Each wall is flat, endless, passes through zero and stands at right angles to its row. A trip goes straight from one point to another. Which walls does it cross, in order?
In the rows, 128 means zero.

Walls:
(1): [123 112]
(2): [136 124]
(3): [103 188]
Trips:
[133 148] to [172 134] -> 2, 3
[122 119] to [116  54] -> 2
[169 129] to [148 128] -> none
[163 165] to [108 114] -> 2, 1, 3
[127 114] to [101 131] -> 2, 3
[176 142] to [117 169] -> 3, 2
[143 122] to [109 131] -> 2, 3
[163 135] to [144 126] -> none
[137 168] to [155  95] -> 2, 3, 1
[142 141] to [119  90] -> 3, 1

Walls:
(1): [115 129 171  75 119 146  92 181]
(2): [139 118 134 134 109 145 111 143]
(3): [167  75 166 112 114 150 121 115]
(4): [103 134 170  97 161 124 102 157]
(5): [135 141 123 130 134 169 108  99]
Trips:
[131 115 130 108 149 111 103 104] to [170 156  82 169 120  94 151 125] -> 1, 4, 3, 5
[157 100 140 110 206  99 118 151] to [127 158 132  99 137 163 121 186] -> 2, 3, 5
[160 132 139  92 131  77 130 141] to [127 105 118 106 180 212 135 118] -> 5, 2
[144 109 119 161 111 163 151 121] to [142  96 131 105 116 124 156  96] -> 2, 5
[107 155 130 135 125 109 143 140] to [120  98 190  85 100 177 168 138] -> 1, 3, 2
[ 78 153 110 107  95 142 174 126] to [ 74  98 113 138 167 112 171 121] -> 4
[148 131 118 118 172 147 113  83] to [114 141 146 135 146 158 171 124] -> 4, 3

Walls:
(1): [151 109 185 140 139 155 125 168 111 109  91 103 110 171]
(2): [102  74 133 138 123 190 158 142 125  96 122 123 156 124]
(3): [105 129 135 180 146  99 113 144 113 100 181  99 131  86]
(4): [157  93 186 121 144  77 122 161 100 140 170 143 140 126]
(5): [116 126 164 138 118 130 130  89 105 144  96 109 153 136]
(6): [146 122  61 146 150 120 119 149 129 164 116  96 131  77]
Trips:
[ 80 152 131 147 150 126  76 126 127 128 117  79 142 166] to [106 105 191  82 157 147  50 104 112 116 124 115 129 139] -> 4, 2, 3
[130 152 158  88 161 158 124 142 111 126 128 106  92 146] to [164 119 114 106 164 119 119 125 106  97 111 101 129 102] -> 6, 3
[ 98 134 125 138 137 141 173 110 134 144 143 104 112 128] to [133 137 150 151 118 103  94 107 172 181 147 132 119 124] -> 2, 4
[155  94 113 113 149 154 104 113  30 151  99 163 105 185] to [114 128 140 155  79 122  88 118 120 142 193 158  80 160] -> 2, 5, 3, 1
[126 135  75 124 136 149  98 121 160 185 140 181 119 136] to [142 174 113 106 117 123 118 131  89  97 129  97 155 105] -> 3, 5
[ 89 147 133 115  83 123 135 167  94  78 166 141 135  95] to [123 136  95 150 168 159  91 169 135 144 145 110 159  88] -> 6, 4

Walls:
(1): [117 129 146 135 138 148  93 142 148 166 156 113 134 123 145 143 173  98
 145 166 129  76  99 163]
(2): [125 124 143 116 176  81 109 136 112 113  98  86 153 124 180 159  97  52
  78 111 177 107 146 149]
(3): [ 94 104 122 123 132 161 115 122 124 147 138 118 121 139 157 139 153 144
 151 130 161  89 127 129]
(4): [105 154 174 120  97 133 144 125 128 106 146 117  99 117 150 157 103  94
 104  99 148 177 162  98]
(5): [147 141 126 131 108 156 134 134 108 155 172 155 130 132 101  89 141 108
 113 104 117  60 128 149]
(6): [102 122 112 119 131 153 168 128  80 130 119 126 148 117 165 119 139 186
 115  88  74 107 141 155]
Trips:
[103 120 138 160 108 145 129 142 170 148  76  77 118 125 168 113 140 133
 177 116 130 122 109  85] to [ 93 102 149 147  90 154 126 162 130 126 111 144 124 165 170 160 115  93
  76 105 107 122 120  88] -> 6, 2, 1
[133  77 153 129 199  28 131 157 160 121  94  55 187  94 210  68 134 149
 140 147 103 128 158 118] to [129 134 171 145 103 117 167 189  86 136  99 136 101 156 177 146 160 185
 119 156 124 141 108 141] -> 3, 2, 4
[164  93 180 165 122 124  97 119 153 118 162 119 136 141 146 194 170 108
 157 156 115 126 127 127] to [110 116 151 156 157 140 147 163 153 128 104 125  96 101 152 118 126  86
 183 125 105 114 150  86] -> none
[117 106 105 109 178 213 174 107 122 137 171 123 192  98 112 112  90 117
 131  73 149 101  82 168] to [145 102 153 114 117 138 105 155 122 130 124 139 145 110  99 142 133  84
 172 172  98  85 104 177] -> 6, 2
[145 165  71  50  81  80 113 183 155 103 113  88 117  82  93 100 116 140
 118  85  93 132 177 160] to [146 187 165 126 104 142 134 126 136 121 116  72 105 138 111 106  91 169
 146 135 174 126 110 149] -> 2, 6, 5
[139 113 136 152 108  91 107 157 115 117  88 153 172 111 142 112 152 137
  87 101  98  79 130 159] to [ 94 189 113  80 107  85 133 135 159 123 127 109 168 141  89  94 145 151
 171 138 126 158 138 146] -> 1, 2, 5, 6
[125 147  87 105 130 124 153  88 158 146 122 115 114 126 158 115 120  98
 116 136 104 138 118 121] to [145 157  77 108 159 117  71 168 128 145 166 103 133  82 129  86 106 136
 125 107 147 109 122  98] -> 6, 4, 5, 1, 3
[110 134 151 105 107 133 173 134 115 123 109  88 122 178  83 158 154 124
 113 129  92 140 142 126] to [142 193 160 156 136 154  98 188 112 175 108 138 117 142 185 146  67  84
 130 143 127 139 166 107] -> 2, 6, 1

Walls:
(1): [141 139 119 125 170  85 143 118 135 141 154 131 168 108 134 137 165  99
 133 142 136  90 160 118 114 150 191 136  97 157 135 168 108 101 127 131
 180 138 152 154 143 145 150 127 115 144 120 146]
(2): [153 160 166 170 114  99 146 147 157 123 119 134 112 117 163 110 121 114
 213 170 169 107 128 138 156 124 137 115 134 152 141 114 101 143 121 135
  66 144 126 158 104 117 160 124 148 136 114  89]
(3): [161 186  93 174 125  90 155 134 138 110  89 134 149  73 123 166 153 139
 180 130 127 127 142 128 128 132 125 123 120 123  99 101 157 135 113 114
 167  86 156 136 103 115 143 154  80 131 153  96]
(4): [131 149 103 143 117 197 139 102 127 118 150 143 152 153 146 154 105  96
 139  77 106 127 118 170 183 164 132 175 182 138 145 104 124 100 148 131
 101 114 154 118 164 130  83 145 148 110 139 151]
(5): [111 140 108 155 147 144 128 151 157 187 104 104 116 105  57 115 130 129
 108  89 141 133 136 150 109 146  84 101 139 165 113 132 118 117  28 107
 107 130 130 119 124 138  97  80 108 166 152 117]
(6): [127 111 116 130 125 139 191 161  85  98 104 106 137 144 130 129 151 147
 197 142 133 140 137 156  52 145 124  90 148 100  88  98 160 115  91 145
 132 118 139 139 107 110 100  80 122 145 109  72]
(7): [134 134 109 144  96 149 157 101 115 142 136 135 125  98 167 101 155 126
 133 128 121 167 215 163 130  99 123 108  85 114 125 115 190 153 103 141
 174 130 168 131 112  99 147 173 135 139 106  93]
Trips:
[116 156 135 152 130 140 123  86  98  85 151 138 172 123 104 125 167 191
  71 141 161 130 124 172  99 142 195 107  98 118 134 196  94 168 130 141
  88 139 140 171 106 139  99 127 120 171 125 100] to [166 140 146 124  98 143 126 123 147 115 107 111 161  69 109 153 140  76
 114 158  72 158 114 113 144 135 168 112 141  79 132  95 113 127 133 104
 138 141 105 142 108 108 108 109 132 125 142 133] -> 5, 3, 7, 4, 6, 1
[142  86  90  64 112 145 171 113 158 162  94 148  78 108  87 114 165 151
 137 141 148 228 122 152 113  75 168  92 158 162 107 163 149 122 177 122
 150 139 108 130 163 131 106 135 108  36 119 104] to [137 121 134 144 128 100 122 208  86 154 138 143 130 128 147  79 140 145
 115 146 148 168 141 131 111 104 162 121 137 139 143 179 129 130 122 110
 126 114 158 172 109 151 155 141  63 144 170 161] -> 1, 3, 5, 2, 6
[137 156 125  94 185 148  91 167 140 111 171  98 138  80 186 127 148  76
 120 133  96  84  35 137 115  90  80 179 119  94 106 110 143 140 166 122
 114 116  93 118 166  67  90 137 142 103 166 126] to [124 180 132 138 101 133  68 106 127 141 121 105 106 123 106 135 146 135
 123  41 102 131 134 129 147 205 142 185  83 101 154 133 131 127 108 149
 133 138 158 143 146 144 152 132 112 104 130 123] -> 3, 1, 5, 7
[118 114  99 141  83 186 156  90 161 125  79  96  76 129 164 120 151 139
 138  40 146 104 153 150 104 171 115 165 136 153 155  95 130 171 157 111
 149 132  96 111 141  96 106 128 147 140 130 154] to [116 102 167 137 127  79  84 124 151 150 136 130  82 158 182  94 168 128
 150 160 162 150 162 132 144 129  93 121 106 150 132  97  72 131 151 152
 131 116 109 107 163 104 160 165 128 149 144 158] -> 6, 2, 5, 4, 1
[134 154 148 119 112 160 137 124  93 139 146 157 118 175 127 108 111 117
  96 124 130 164 133 175 101 114 145 138 139 137 138 142 116 140 107 181
 132 112 153 174  94 101 128 100 140 191 165  99] to [ 99  94 105  79 134  78 125 155 135 131  65 151 123 102 137  89 146 156
 109 168  59 124 124 137 122 121 130 139 125 148 126 110  82 173  98 143
 111 157 124 130 131 150 151 135  96  68 152 142] -> 4, 2, 7, 6

Walls:
(1): [100 103 156  51 173 138 124 113 170 135  98  77  98  91 111 175 117 108
 117  94 101 122 155 108 140  95 162 129 143 127 116 156 116 116 151 126
 120 167 141 103  98  92 134 140  95 156 154 161]
(2): [145 181 139 153 106 201 140 199 133 139 136 150 151 139 141 133 112 133
 103 138 134  97 119 158 165  87 179 158 149 119  94 145 150 126 142 111
  73 110 124 112 147 123 150  87 113 146 174 115]
(3): [126 113  79 155 163 128 159 142  95 110 109  89 113  94 174 143  87  82
  96 114 136 148  92 132  69  72 145 143 147  87 160  72 185 130 159 107
  94 110 138 156 105 151 149  87 151 149  93  73]
(4): [129 146 142 175 119 108 116 147  81 123 121 110 116 113 118  82  79  96
 106 107 129 133 153  86 113 112 136 120 116 153 143  92 105 131 146 154
 153  92 171 134 117 135 147 102 112 197 180 175]
(5): [123  84 133  89 133 131 134  59 108  94 101 167  68 107 179 157 153 120
 120 108 131 157 137 175  94 133 104 123  99 153 167 120 126 123 116 119
 111 113  82 136 122 110 111 147  55 105 127  86]
(6): [135 159 138  85 110 137 157 145 200 147 134 115 131  97 147 144 129 117
 130 120 117 178 136 119  73 100 113 144 109 103 140 156 112 112 110 127
 124 175 128 122 168 133 133 104 127 114 160 113]
(7): [142 123 117 117 145 186 135 121 115  88 131  91 111 109 141 135 123  97
 184  80 173 134 174 135 117 105  86  97 110 145 134 148 140 129 141 124
 139 147 137 146 166  94 164 129 133 164 106  92]
(8): [144 135 140 143 120 107 133 108 126  69 139 145 112 132 101 126 140 114
 171 160 126 130  92  96 103  93 101 175 152  95 153 138  98 114 101 113
 118 117 154 110 100 131 100  87 139 140 213 106]
Trips:
[133 112 118 101 148 119 131 100 188 171 138 167 124 155 108 107 159 117
 122 120 158 120 178 141  61 134 101 105  57 146 139 166 148 131 116  90
  89 162 140 151 147  62 117 127  77 112 137 115] to [ 55  96 135 122 141 122 142 158 123 117 157 132 139 126 161 151 173 109
 154 103 132 122 124 139 171 123 156 143 111 121 126 172  86 165 160 187
 126 202 157 116 121 166 144 187 134 147 115 131] -> 5
[101  58 132 173 157 128 142 106 121 125 143 167 180 126 129 189 137 123
 113 160 147 124 151 117 140 151 143 136 100  94 125 179 108 133 125 233
 115 153 145 130 117 129 115 132 118 102 132 145] to [123  67 163 177  47  88 148 113 111 181 120 145 141 134 155 123 151 157
 132 119 137 142 132 140 130 146 135 124 132 121 124 152 115 160  97 155
 174 162 151 123 145 122 137 115 104  81  95 118] -> 1, 6
[159 102 123  84 147 125 141 125 124 101 161 104 166 105 117 104 142 117
 146  67 127 132 187 106  75 157 122 177 146  82 136 156 132 159 158  77
 151 105 136 119 114 155 140  72 172 127 170 194] to [133 112 107 123 119 122  81 103 111  83 147 119 137 113 130 144 104 138
 160  79  66 110  98 131  44 121 135 108 115 152 108 122 110 120 108 167
 107 108 146 114 145 129 126  95 113 112 151 128] -> 5

Walls:
(1): [200 169  85 164 147 141 153 118 137 158  82 103 127 107 128 130 116  94
 110 112 117 141 174  73 124 141  91 106 106 111 142 126 118 155 109 149
 129 147 130 132  90 171 115 113 124  99 138 154]
(2): [185 131 171 144 144  89 163  76 134 106 157 141 144 111 105 162 113  91
  98 113 147 115 159 146 112  99 149  98 105 121 121 102 111 130 117 152
 125 112 162 144 128  90 140 127 120 169 148 181]
(3): [161  88 143 118 133  99  88  62 103 130 127 150 146  90 115 126 151 111
 116 164 148 159 113 134 151 128 166 120 183 116 153 177 183 146 124 167
 100 122 175  95  75  88 122 145  93 136  87 128]
(4): [ 98 102 149 159 115 125 173 207 172 109 124 136 127 142 125 135 189 131
 126  92 145 126 123 189 182 132 112 120 108 147 116 155 106 132 130 132
 131 121 155 124 123 114 106 161 108 183 163 144]
(5): [125 149 153 145 156 178 112  83 125 103 146 200 155 147 113  93 102  73
 159 152 150 102 143  81 132 127 127  89 108 143 118 164 184 109  72 110
 175 143 130 131 147 135 155 145 161 149 152 164]
(6): [153  89 150 171 161 146  62 121 107 147 104 111 131  93 120 148 124  88
 121 148 155 126 172 143 175 133 100 102  96  86 106 128 168  85 206  90
  78 184 109 171 186 148 148 108 114 128 174 129]
(7): [120  98 119 140 117 134 133 161 109 133 110 119  99 123 174  85 144 123
 136  94 162 160 109 146 138 119 159 150 152 182 145 118 147 147 111 129
  78 102 178 156  88 136 146 159 102 150 176 129]
(8): [133  97  51 102 134 124 136 105 146 123 132 146 107 122 116 133  93 183
  78  88 158 155 140 173  98 142 116  80 120 148 128 141  91 115 109 113
 135 153 142  68 165  59 164 105 178 112 116 123]
(9): [ 89 108 125 185 112 137  54 154 137 128 122 167 133 182 164  93 129 123
  90  97 133 133 152  50 120 121 118  27 121 122 168 170 135 135 171 116
 100 141 132 166 113 147 136 146 121 104 146  98]
(10): [123 122 141 141 153 129 102 131 145 152 123 136 151 133  62 144 141  94
 148 149 105 122 132 120  59 130 110 112 135  81  73 157 126 162 144 119
  99 123 160 118 228 135  89 109 146 103  58 133]
(11): [113 137 132 158 154 162  93 135 146 170 113 102 137 108 156  80 155 135
  99 209 112 121 138 170 117 116 127 130 136 155 130  60 127 114 143  93
 169 194 137 141 122 156 114 139 127 118 139 120]
(12): [189 137 123 127 130 121 111 124 110 157 104 104 146  97 139 131 117 152
 149  94  90 133 113 134 141 143  94 151 188  59 109 134  97 178  96 146
 127 155 101  96 148 143 143  91 133 146 143 145]
Trips:
[149 138 163 144 149 157 133 173 202 139 153 127 158 147 138 129  64 112
 141 118  98 166  63  59 100 195 134  95 119 108 141 154 151 118  72 148
 145 171  92 126  91  45 109  99 118 136 146 150] to [154 126 108 183 145 195 140 136 134 162 100 129 167 142 119 170 103 122
 123 134 125 143 138  72 138 116 134 115 135 155 119 136 180  97 105  52
 144 129 140 133 142 152 102 161  84 162 155 146] -> 8, 6, 4, 11, 2, 12, 10, 7
[115 130 136  97 133 128 153 152 116 105 137 164 148 163 126 167  81 130
 100 145 163 115  89 111 155 174 135 109 156 107 127 130 143 133 104 156
 155 153 160 110 114 146 136 164 125 110 120 116] to [147 149  73 143  92 155 142 103 106 168 113 139 153 104  74 113 130  86
 166 101  85 169 140 117 135 114 141 119 112  81 201 116 175  64  94 121
  84 133 124 160 169 119 106 156 146 107 126 123] -> 4, 1, 10, 8, 6, 12
[118 100 108 114 172 120 120  98  88 142 131 109 160 105 116  93 137 175
  94 200 104 165 112  85 143 151 163 146 101 151 110  95 104 168 127 138
 105 146 111  88 125  68  94 121  75 133 178 134] to [133 118 147 127 188 111 132 159 111 120 208 137  70 122  96 140  70 125
  85 107 175  98 102 110 112 103 161 125 146 116 156 134 142 123  66 116
 127  92 102 143 125  77  81 118 125 135 134 103] -> 2, 12, 11, 5
